Each row of a before or after table is a point. One or more steps were done to the points. Then noise was added and the rows were shuffled. The steps act on how far a point lies along the listed directions, d1 being the first. Name the steps. A step turns or swaps two directions, mirrors them in a line or flattens them onto one, adds a multiple of one to another, or multiplies one. Angles are multiples of 10 degrees, from the lower direction toward the higher: turns from -170 to 170, lines from 10 to 170 but not 90. Use the fewest steps. Two steps may share a direction if one is a turn and the other turns, adds or multiplies; they go together, in the order done. Otherwise the lowest direction goes first.

Directions:
(1): [-0.52  1.82 -2.33]
(2): [2.47 1.57 0.68]
(3): [ 1.63 -1.80 -1.77]
Before (9 x 3)
[[ 0.35  0.18  0.07]
 [-0.01 -0.74 -0.76]
 [ 0.93 -0.29 -0.08]
 [-0.25  0.31 -0.88]
 [ 0.36 -0.21 -0.74]
 [ 0.22  0.77 -0.62]
 [ 0.41  0.18  0.35]
 [ 0.07  0.60 -0.14]
 [-0.15 -0.17 -0.06]]
After (9 x 3)
[[-0.57  1.08 -0.87]
 [ 0.12 -0.19 -0.14]
 [-0.20  0.06  0.60]
 [-0.64 -0.09 -0.73]
 [-0.21  0.84 -0.27]
 [-0.87 -0.40  0.37]
 [-0.21  0.62 -1.32]
 [-0.29 -0.69 -0.76]
 [-0.30  0.18  0.18]]
Steps: multiply d1 by 1.6; mirror d2 and d3 in the line at 130 degrees

Directions:
(1): [ 1.01  0.12  0.88 -0.57  0.67  0.74  2.83  1.17 -3.81]
(2): [ 1.58 -0.98 -0.90  0.60 -0.54 -2.71 -1.97  3.12 -1.04]
Before (10 x 9)
[[ 0.10  0.08 -0.17  0.15  0.03  0.01 -0.49 -0.08  0.08]
 [ 0.08 -0.02  0.00  0.11 -0.09 -0.29 -0.30 -0.29  0.28]
 [-0.10  0.08  0.12 -0.16  0.06  0.32  0.33 -0.41  0.38]
 [ 0.32 -0.14 -0.34  0.44 -0.46 -1.02 -0.80  0.84  0.09]
 [-0.08 -0.23 -0.24  0.02  0.02 -0.35 -0.23 -0.30  0.80]
 [-0.04  0.08  0.19  0.27  0.00  0.36  0.55 -0.29 -0.14]
 [-0.19  0.23  0.38 -0.05  0.12  0.79  0.82 -0.57 -0.09]
 [ 0.15  0.12  0.09 -0.08  0.18 -0.14 -0.28  0.00 -0.02]
 [-0.66 -0.10  0.41 -0.37  0.21  0.88  1.10 -0.41 -1.10]
 [ 0.48 -0.19 -0.11 -0.01  0.02 -0.75  0.39  1.20 -1.34]]
After (10 x 9)
[[ 0.14 -0.10 -0.37  0.49 -0.53 -0.94 -1.00  0.53  0.51]
 [-0.05  0.09  0.18  0.24 -0.05  0.39  0.54 -0.35 -0.06]
 [-0.80  0.13 -0.29  0.17 -0.22 -0.20 -0.71 -0.71  1.55]
 [ 0.23  0.04 -0.13  0.16  0.05 -0.06 -0.40  0.20 -0.26]
 [-1.03 -0.06  0.32 -0.31  0.17  1.01  0.70 -1.10 -0.20]
 [ 0.32 -0.08  0.07  0.10 -0.04 -0.39 -0.11  0.07 -0.21]
 [-0.07  0.15  0.42 -0.09  0.19  0.73  0.93 -0.40 -0.29]
 [ 0.15  0.14  0.03 -0.07  0.21 -0.14 -0.29  0.04  0.00]
 [ 0.18 -0.05  0.12 -0.26  0.14  0.16  0.58  0.01 -0.32]
 [ 0.43 -0.29 -0.08 -0.04  0.14 -0.55  0.22  0.52 -0.31]]
Steps: mirror d1 and d2 in the line at 120 degrees

Directions:
(1): [-1.55  2.52  0.05  2.73  1.17 -1.00 -1.30 -0.33  0.71 -1.53  0.84 -0.71
 -4.39 -1.64  0.51  2.64 -0.32 -0.54]
(2): [ 3.92 -1.70 -1.28  0.38  0.93  2.54  1.89 -2.28  1.75 -1.41  0.49 -2.02
 -0.53  0.45  1.37  2.17  0.52  1.05]
(3): [-2.41 -2.12 -0.74  0.79  0.72  0.72  2.32  2.09  2.38 -1.61 -2.80 -0.48
 -0.59  0.29 -2.12 -0.22 -3.09  0.94]
(4): [ 0.86  0.94 -1.74  2.30 -0.09  0.72  1.56 -1.43 -1.43 -0.03 -0.31  1.15
  2.59 -4.48 -2.08  0.37 -1.01 -1.82]
(5): [ 1.45  0.79  3.79  0.38 -3.08  0.01 -0.84 -2.53  1.67  0.45 -1.46 -0.35
 -0.98 -1.29 -2.08 -1.16 -0.79  2.45]
(6): [-0.21  0.98 -1.78 -0.44  0.00 -1.98 -2.41 -0.06  2.48  0.98  1.88 -3.70
  2.95  0.36 -1.69  1.15 -1.54  0.45]
Before (14 x 18)
[[ 0.11  0.62 -0.02 -0.24 -0.46 -0.46 -0.83 -0.12  0.08  0.60  0.63 -0.22
   0.36 -0.12  0.04 -0.02  0.01  0.03]
 [-0.12 -0.10  1.82 -0.61 -0.52 -0.15 -0.23 -0.26  0.43 -0.25 -0.84  0.27
  -1.83  0.77  0.18 -0.41  0.52  1.20]
 [ 0.47  0.07 -0.27 -0.23  0.06 -0.16 -0.33  0.16 -0.31  0.10  0.48 -0.14
   0.19  0.20  0.39  0.18  0.09 -0.11]
 [-0.11 -0.01  0.29  0.39 -0.03  0.38  0.40 -0.52 -0.16 -0.31 -0.37  0.59
  -1.03 -0.63 -0.02  0.02 -0.13  0.05]
 [ 0.55 -0.38  0.28 -0.47 -0.17 -0.42 -0.26 -0.04  0.54  0.45 -0.08 -0.67
   0.73  0.78 -0.16 -0.31 -0.25  0.57]
 [ 0.36  0.02 -0.19  0.18 -0.13  0.03 -0.28 -0.28  0.79 -0.13  0.41 -1.04
   0.13  0.54  0.07  0.54 -0.05  0.46]
 [-0.48 -0.24  0.84  0.75 -0.34  0.10  0.53  0.20  0.14 -0.76 -0.66  0.75
  -1.33 -0.50 -0.36 -0.41 -0.23  0.11]
 [-0.83  0.04  0.65 -0.25 -0.56 -0.14 -0.26  0.52 -0.29 -0.16 -0.41  0.43
  -0.21  0.00 -0.33 -0.90 -0.23  0.20]
 [ 0.22 -0.16 -0.20  0.33  0.22 -0.02 -0.06 -0.19 -0.10  0.00  0.28 -0.42
  -0.23 -0.08  0.00  0.46  0.32 -0.38]
 [-0.18 -0.08 -0.40  0.06  0.21 -0.16 -0.12  0.05 -0.25  0.10  0.21 -0.14
  -0.34  0.33 -0.21  0.23 -0.39 -0.42]
 [ 0.13  0.17 -0.55 -0.44  0.31 -0.61 -0.56 -0.06  0.53  0.36  0.65 -0.80
   0.56  0.37  0.14  0.30 -0.09  0.30]
 [ 0.47  0.20 -0.46 -0.34  0.12 -0.30 -0.48 -0.02  0.41  0.21  0.48 -0.79
   0.26  0.36  0.31 -0.03  0.48  0.24]
 [ 0.19  0.02  0.70  0.36 -0.29  0.14  0.05 -0.71  0.56 -0.28 -0.46  0.15
  -0.63 -0.62 -0.09  0.09 -0.48  0.30]
 [ 0.02  0.39 -0.25 -0.03  0.13 -0.38 -0.66 -0.23  0.90  0.02  0.61 -1.28
  -0.20  0.36  0.23  0.58 -0.01  0.32]]
After (14 x 18)
[[ 0.48 -0.15 -0.09  0.05 -0.18  0.16 -0.12 -0.23  0.63 -0.14  0.25 -0.82
   0.15  0.58  0.15  0.38  0.01  0.46]
 [ 0.43  0.03 -0.21 -0.18  0.05 -0.12 -0.26  0.15 -0.38  0.06  0.42  0.02
   0.03  0.16  0.46  0.13  0.10 -0.07]
 [ 0.48  0.16 -0.31 -0.25  0.11 -0.14 -0.31 -0.06  0.21  0.09  0.33 -0.45
  -0.07  0.32  0.46 -0.11  0.57  0.19]
 [ 0.27  0.00  0.50  0.17 -0.34 -0.01 -0.16 -0.68  0.77 -0.14 -0.32 -0.20
  -0.09 -0.50 -0.30  0.06 -0.64  0.40]
 [-0.70  0.25  0.47  0.94 -0.19 -0.40 -0.12  0.09  0.73 -0.73 -0.14 -0.15
  -1.19 -0.61 -0.64  0.13 -0.59  0.20]
 [-1.06  1.52  1.55  0.93  0.18 -0.97 -1.33 -0.47  1.16 -1.03 -0.08 -0.65
  -4.02 -0.11  0.22  1.33  0.11  0.93]
 [ 0.30 -0.29 -0.28  0.07  0.10 -0.06 -0.11 -0.15 -0.05  0.16  0.30 -0.53
   0.28  0.05 -0.13  0.28  0.30 -0.38]
 [ 0.13  0.20 -0.27 -0.20  0.04 -0.29 -0.52 -0.22  0.86  0.11  0.51 -1.19
   0.10  0.47  0.19  0.39  0.01  0.34]
 [ 0.42 -0.27  0.66 -0.08 -0.04 -0.10  0.09 -0.05  0.10  0.10 -0.36 -0.04
  -0.35  0.55  0.21 -0.24  0.02  0.40]
 [ 0.26 -0.18 -0.34 -0.63  0.22 -0.30 -0.16  0.00  0.17  0.36  0.34 -0.28
   0.58  0.42  0.33 -0.03  0.11  0.32]
 [ 0.30  0.29  0.09 -0.54 -0.58 -0.20 -0.53 -0.12 -0.14  0.69  0.44  0.10
   0.62  0.02  0.09 -0.37  0.15  0.05]
 [-0.17  0.15 -0.04  0.33 -0.02  0.02  0.02 -0.53  0.27 -0.12 -0.04 -0.05
  -0.50 -0.54 -0.32  0.23 -0.38  0.14]
 [-0.10 -0.18 -0.44 -0.02  0.13 -0.17 -0.13  0.06 -0.19  0.20  0.28 -0.21
  -0.10  0.41 -0.30  0.17 -0.42 -0.37]
 [-1.07  0.43  0.65  0.15 -0.37 -0.33 -0.47  0.50 -0.17 -0.43 -0.30  0.32
  -0.89 -0.25 -0.23 -0.45 -0.26  0.13]]
Steps: turn d1 and d6 by 60 degrees; add -1.5 times d4 to d1

Directions:
(1): [-0.52 -1.09 -3.42  0.12 -2.98 -0.97 -0.73 -0.69 -0.99  0.83  0.97  0.17
  1.09 -1.57 -1.49 -3.29  0.12  2.20  3.07  3.08  0.73 -0.45  1.77  0.83
  0.56 -1.06 -0.25 -1.76  1.27  0.21  3.64  2.22]
(2): [ 1.31 -0.45  0.00 -1.27  1.74 -0.65 -1.15 -1.70 -1.56 -1.56  1.17 -0.85
 -1.67 -1.64  4.55 -2.35 -0.36  0.05 -2.49 -2.28  1.64 -2.54 -0.71  1.77
  1.10 -1.29  0.85  2.12  1.78  0.44  1.41  2.92]
(3): [-1.20 -3.82  0.51 -0.58 -0.57  1.04 -1.80  1.53  3.16 -0.79 -1.71  0.39
  0.28 -0.62  1.92  0.62  3.83  3.50 -1.05 -0.83 -1.78 -2.15  0.56  0.28
  2.62  1.49 -0.73 -0.97 -0.43 -1.28  1.32 -1.81]
Before (14 x 32)
[[-0.22  0.03 -0.25  0.00 -0.36  0.09  0.00  0.20  0.31  0.24 -0.29  0.13
   0.22  0.08 -0.45  0.42  0.49  0.13  0.46  0.17 -0.56  0.28  0.24 -0.05
   0.14  0.22 -0.26 -0.49 -0.16  0.05 -0.04 -0.84]
 [-0.21 -0.06  0.01  0.13  0.24  0.01 -0.06  0.02  0.11 -0.04  0.16  0.00
   0.05 -0.02  0.66  0.21  0.60 -0.06 -0.24 -0.10 -0.03 -0.08 -0.15 -0.04
  -0.01  0.16 -0.04  0.11 -0.15 -0.37 -0.33  0.18]
 [-0.38  0.48  0.83  0.14  0.39  0.18  0.62  0.35  0.43  0.32 -0.39  0.00
  -0.25  0.62 -0.39  0.94 -0.05 -0.79 -0.30 -0.22 -0.32  0.57 -0.25 -0.44
  -0.31  0.48 -0.13  0.37 -0.42  0.05 -0.99 -1.27]
 [ 0.46  1.38  0.09  0.08 -0.10 -0.08  0.71  0.07 -0.83  0.36  0.41 -0.17
   0.02  0.46 -1.29  0.29 -0.84 -1.25  0.67  0.28  0.63  0.80 -0.27 -0.51
  -0.81 -0.09 -0.05  0.08 -0.53  0.25 -1.07  0.14]
 [ 0.34  0.56  0.89 -0.01  0.91 -0.15  0.29  0.29 -0.21  0.05  0.22 -0.24
  -0.03  0.51 -0.27  0.49 -0.50 -0.85 -0.01 -0.53  0.25  0.56 -0.27 -0.45
  -0.66 -0.39  0.21  0.34 -0.24  0.31 -1.31 -0.13]
 [-0.04  0.09 -0.11 -0.04 -0.15  0.10  0.05  0.31  0.43  0.29 -0.30  0.37
   0.52 -0.15 -0.37  0.25  0.27  0.22  0.23  0.28 -0.20  0.18  0.26 -0.01
  -0.03  0.00 -0.25  0.01 -0.26 -0.12 -0.16 -0.41]
 [ 0.38  0.19  0.00 -0.22  0.93 -0.36 -0.09 -0.64 -0.46 -0.39  0.46 -0.33
  -0.46 -0.42  1.17 -0.58 -0.50 -0.29 -0.80 -0.86  0.43 -0.41 -0.49  0.14
  -0.12 -0.49  0.61  0.70  0.26  0.08  0.34  0.82]
 [-0.19  0.47  0.07  0.41  0.13  0.02  0.65 -0.10 -0.07  0.50 -0.13 -0.15
   0.20  0.34 -0.69  0.45 -0.22 -0.44  0.14 -0.02  0.22  0.55 -0.29 -0.34
  -0.82  0.18 -0.21 -0.01 -0.02  0.10 -0.72 -0.13]
 [ 0.37 -0.50  1.17 -0.27  0.96  0.06 -0.34 -0.10 -0.05 -0.70 -0.12 -0.32
  -0.75 -0.30  1.48  0.23  0.21 -0.26 -1.59 -1.50  0.21 -0.78 -0.42  0.30
   0.35 -0.02  0.25  0.88  0.17 -0.11 -0.49  0.19]
 [ 0.16 -0.65  0.29 -0.09  0.00 -0.25 -0.13 -0.05  0.26 -0.29 -0.03  0.00
   0.04  0.02  0.30  0.15  0.07  0.09 -0.27 -0.25  0.13 -0.05 -0.19  0.08
   0.08 -0.25 -0.22 -0.25  0.39 -0.08 -0.16 -0.17]
 [-0.21  0.13  0.24  0.26  0.08 -0.29  0.33  0.06 -0.32  0.13  0.05 -0.15
  -0.05  0.49 -0.33 -0.01 -0.01  0.08  0.14  0.40  0.25  0.17 -0.05  0.20
  -0.46 -0.08 -0.06 -0.20 -0.09  0.02 -0.09  0.30]
 [-0.17 -0.12 -0.03 -0.01 -0.32 -0.04 -0.29  0.11  0.03  0.42 -0.13  0.09
   0.10  0.19 -0.29 -0.16  0.12  0.24  0.31  0.16  0.35  0.30  0.16 -0.09
   0.16 -0.10  0.11 -0.20 -0.12 -0.10  0.46  0.07]
 [ 0.03  0.44 -0.10  0.02 -0.18  0.02  0.31 -0.33 -0.26  0.22 -0.21  0.06
   0.19  0.22 -0.64 -0.37 -0.44 -0.18  0.43  0.40  0.17  0.25 -0.02 -0.20
  -0.45 -0.03 -0.01 -0.20  0.11 -0.03 -0.02  0.02]
 [ 0.94  0.93 -0.22 -0.18  1.00 -0.40 -0.28 -1.26 -1.44 -0.45  0.75 -0.39
  -0.92 -0.55  1.59 -1.22 -1.15 -0.66 -0.65 -0.65  0.98 -0.63 -0.43  0.68
  -0.14 -0.65  0.31  1.14  0.80  0.62  0.64  1.67]]
After (14 x 32)
[[ 0.10 -0.77  0.17 -0.09 -0.15 -0.27 -0.17 -0.05  0.29 -0.19 -0.04  0.03
   0.12  0.02  0.18  0.10  0.14  0.23 -0.10 -0.13  0.10 -0.05 -0.08  0.06
   0.11 -0.23 -0.25 -0.41  0.36 -0.10 -0.01 -0.15]
 [ 0.72  1.21 -0.32 -0.19  0.00 -0.36  0.38 -0.47 -1.38  0.10  0.83 -0.39
  -0.23 -0.13 -0.38 -0.68 -0.98 -1.03  0.42  0.08  1.13  0.15 -0.25  0.03
  -0.50 -0.58  0.16  0.42  0.07  0.39 -0.29  1.15]
 [ 0.26  0.38  0.27 -0.17  0.46  0.08  0.09  0.07  0.16  0.04 -0.18  0.22
   0.16 -0.13  0.30  0.30 -0.03 -0.25 -0.40 -0.35  0.04  0.04 -0.10  0.12
  -0.08 -0.13 -0.09  0.59 -0.15  0.00 -0.50 -0.17]
 [-0.39 -0.59 -1.05  0.14 -0.72 -0.30 -0.24 -0.10  0.16  0.28  0.15  0.06
   0.48 -0.54 -0.49 -0.85  0.23  0.94  0.85  0.77 -0.10 -0.05  0.40 -0.09
   0.10 -0.20  0.16 -0.72  0.07 -0.20  1.30  0.36]
 [-0.13  0.20  0.27  0.22  0.22 -0.31  0.29 -0.01 -0.41  0.06  0.10 -0.20
  -0.12  0.50 -0.15 -0.04 -0.06  0.02 -0.01  0.28  0.32  0.14 -0.11  0.25
  -0.47 -0.13 -0.01 -0.10 -0.03  0.02 -0.11  0.38]
 [-0.08  0.21  0.40  0.01  0.04  0.03 -0.12  0.18  0.07  0.37 -0.18  0.05
  -0.02  0.44 -0.21  0.28  0.00 -0.20 -0.03 -0.23  0.30  0.46 -0.09 -0.19
   0.02  0.02  0.15  0.03 -0.27 -0.12 -0.11 -0.21]
 [-0.35 -0.16 -1.62  0.49 -1.48 -0.18 -0.35 -0.16 -0.21  0.67  0.09  0.24
   0.61 -0.39 -1.35 -1.14 -0.02  1.07  1.92  1.88 -0.12  0.20  0.90  0.05
   0.05 -0.01 -0.46 -1.11  0.21  0.13  1.74  0.50]
 [-0.21 -1.57 -0.38 -0.14 -0.80 -0.19 -0.80  0.00  0.16 -0.23 -0.06 -0.11
   0.03 -0.93  0.44 -0.97  0.89  1.35  0.08  0.17  0.07 -0.99  0.61  0.52
   0.89 -0.14 -0.10 -0.37  0.45 -0.25  1.25  0.57]
 [ 0.19  0.45  0.28 -0.20  0.51  0.06  0.03 -0.09 -0.06 -0.11 -0.11 -0.10
  -0.30  0.12  0.45  0.53  0.10 -0.50 -0.43 -0.72 -0.25  0.03 -0.19  0.10
   0.04  0.08 -0.03  0.27 -0.05  0.21 -0.52 -0.54]
 [ 0.14  0.40 -0.11  0.16  0.38 -0.21  0.39 -0.58 -0.57  0.20  0.24 -0.35
  -0.13 -0.09  0.21 -0.28 -0.43 -0.40 -0.24 -0.36  0.69  0.00 -0.38  0.08
  -0.63 -0.20 -0.03  0.43  0.46  0.26 -0.23  0.68]
 [ 0.18  0.61  0.14 -0.05  0.12  0.05  0.35 -0.36 -0.36  0.11 -0.17  0.02
   0.03  0.27 -0.38 -0.25 -0.59 -0.39  0.11  0.12  0.24  0.21 -0.20 -0.22
  -0.49 -0.04  0.05  0.01  0.07  0.00 -0.24  0.08]
 [ 0.15  0.18  0.20 -0.33  0.63 -0.30  0.02 -0.55 -0.53 -0.18  0.34 -0.34
  -0.78 -0.40  1.21 -0.70 -0.30 -0.45 -0.75 -0.59  0.57 -0.56 -0.26  0.48
   0.20 -0.32  0.20  0.98  0.57  0.31  0.26  0.46]
 [ 0.42 -0.02 -0.10 -0.27  0.39 -0.55 -0.26 -0.26 -0.75 -0.10  0.71 -0.37
  -0.10 -0.36  0.41 -1.04 -0.39 -0.03  0.32 -0.16  0.76 -0.25  0.14  0.19
  -0.14 -0.97  0.29  0.26  0.54  0.45  0.18  1.14]
 [-0.24 -0.19 -0.22  0.14  0.01 -0.05 -0.13 -0.01  0.10  0.00  0.21  0.00
   0.13 -0.17  0.62 -0.02  0.70  0.18 -0.07  0.09 -0.02 -0.17 -0.03  0.02
   0.09  0.09 -0.08  0.02 -0.07 -0.41 -0.07  0.34]]
Steps: turn d1 and d2 by -110 degrees; turn d1 and d3 by 30 degrees
